Every row gives one point. Two turns around zero, p and q, are shown by what they do to some points. Where does a point land after both, in the order given? Backwards means that the second turn is done in reverse. Each puzzle has new turns, and all numbers are rounded.

Turn p:
[ 13 -26] -> [ 10 -27]
[-18  47] -> [-13  49]
[ 49 -43] -> [ 45 -48]
[-27  21] -> [-25  24]
[-18   1] -> [-18   3]
Turn q:
[ 50 -16] -> [24 47]
[  6 -26] -> [27  2]
[-21  46] -> [-49 -13]
[-36  -4] -> [ -2 -36]
Where do these land?
q, then p backwards: [39  2] -> [ 1 39]
p, then q backwards: [37 19] -> [ 22 -36]
q, then p: [-51   6] -> [-19 -48]
q, then p: [-26 -27] -> [ 19 -32]

Turn p:
[-23 -19  12 -22] -> [  9 -29 -18  16]
[-18 -19  16  -6] -> [  2 -25  -3  18]
[-32 -29 -64  10] -> [-52  16 -51  23]
[ 60 -22  21 -36] -> [67 26  9 23]
[ 4 34 -3  4] -> [ -3   6   7 -33]
[-23  76  -5  41] -> [-45  -6  26 -72]
[ 32 -21  23   8] -> [22 12 29 25]
Turn q:
[ -7  13 -45  -8] -> [  4  25 -26 -31]
[ 42  60 -29  46] -> [-44  31  41 -62]
[-14  -8  48  -4] -> [ -7 -15  10  47]
[-19 -16 -17 -50] -> [ 14  -9 -56   6]
[-32 -21  34  24] -> [20  9 24 46]
[ 31 -29   8  -7] -> [ 13 -40   7  -8]
Where do these land?
q, then p: [-16 -60   9  17] -> [20 39 44 20]
q, then p: [ -4  18   0 -15] -> [-17  -4 -14  -6]
p, then q: [  5  57 -29  -6] -> [-26  -6 -59  -2]
q, then p: [ 37 -51  16 -14] -> [19 15  4 62]
q, then p: [-13 -47 -36  12] -> [39 47  9 -5]
q, then p: [-31  67   2 -15] -> [-49 -24 -20 -47]
p, then q backwards: [23 15 37 21] -> [ 18 -12   8  45]

Turn p:
[ 29   3  51  -8 -42   4  22 -25] -> [ 18  13  13  54 -35 -24  28 -15]
[ 10 -22 -36  11 -35  44   3  14] -> [ 23 -62  29  -3   2   2   5  12]
[-30  32  25  52 -34 -18  44 -22] -> [ -2  25  17 -25 -63 -59  11   9]
[  8 -25 -31  50 -39 -37  18 -26] -> [-28 -22  42 -23   3 -59  21 -23]
[-28  34  46 -34 -14 -15   9  20] -> [ 43  40 -42   2 -26  -5   4 -10]
[ 16 -56 -32 -35  20  39   1 -28] -> [ -8 -30  46  18  20  62  -8 -26]
[ 11 -27 -40 -37  48 -51 -23  47] -> [-28 -11 -53 -29  67  34   5 -35]
[-19  32 -20 -27 -11   3 -51  44] -> [ 46 -10 -44 -13  38  -3 -34  16]
[  6  10  -6  44  22 -33  21  19] -> [-45  -1 -22 -30 -10 -22  18  13]
[  8  40   7 -12  33  38   0 -41] -> [-15  16   7  34 -29  24 -51  18]
[-12 -21  35  -4  52  27 -45  -3] -> [-2 42  9 13 32 51  0 41]
Turn q:
[-34 -25 -15  40 -35  -7   3  -8] -> [ -7 -21   2  47   7 -18  31 -30]
[-23 -26 -17 -29 -34  26  32  -2] -> [ -3  26  -6   1 -41 -15  33 -38]
[ -8  19  -5  35 -27 -45   2  10] -> [  5 -16   0  18  49 -36  -4 -15]
[  1  23 -47 -41  40  45 -34 -20] -> [-34  -2  33 -59 -19  59   6  -8]
[ -8  35 -44  37 -22 -16  -7  42] -> [ -4  -5  21 -10  67 -24  38 -10]
[-12 -23  28 -46   3  -8 -31  27] -> [ -9 -20 -49 -32 -28 -11   5  22]
[ 10 -47 -26  23  48  15  -3  47] -> [ 38 -25  25  -4 -12  15  55  47]
[ 42  30  52 -11 -31  -7  -7 -26] -> [ -1  34 -47   8  21  13 -57  -4]
[ 41 -35  41  24  50 -44  42 -29] -> [ 70 -15  16  40 -23  -2 -60  34]
[-10  49  33 -33   8  39   3 -42] -> [-55  42   4 -10 -22  19 -48   0]
Where do these land?
p, then q: [  0 -14 -22 -37   9 -30   7  29] -> [  2  -4  31 -10 -33  32  -4 -27]
q, then p: [-10 -17 -42  68 -12   1 -10 -31] -> [-40  21  51   3 -29  15  34  34]
p, then q: [-23  28 -31 -10   0   8  25 -17] -> [-17 -14 -43  -7  -1  20   0 -24]
p, then q: [ 24  45  14 -23  -1  43 -65  16] -> [ 25 -26  15  -5  55  35  44  44]
q, then p backwards: [ 30  10  47 -52 -37 -29   5  14] -> [-32  66  -2 -18   3 -41 -14  28]
q, then p: [ 20 -37  -2  -5  28   8  20 -27] -> [ 19 -24  14  39  -1 -21  18  18]
q, then p: [ 53  26  66 -15 -25 -13  29  73] -> [-36 -38 -96 -11  26 -15 -44  -7]
q, then p: [-54 -35 -17  32  -4  21   5 -15] -> [ -1  13  40 -25 -37 -25  41   3]
p, then q: [-39  -6 -12  42  41 -10 -18 -41] -> [-57  -1 -21 -36  -6 -28 -20  32]
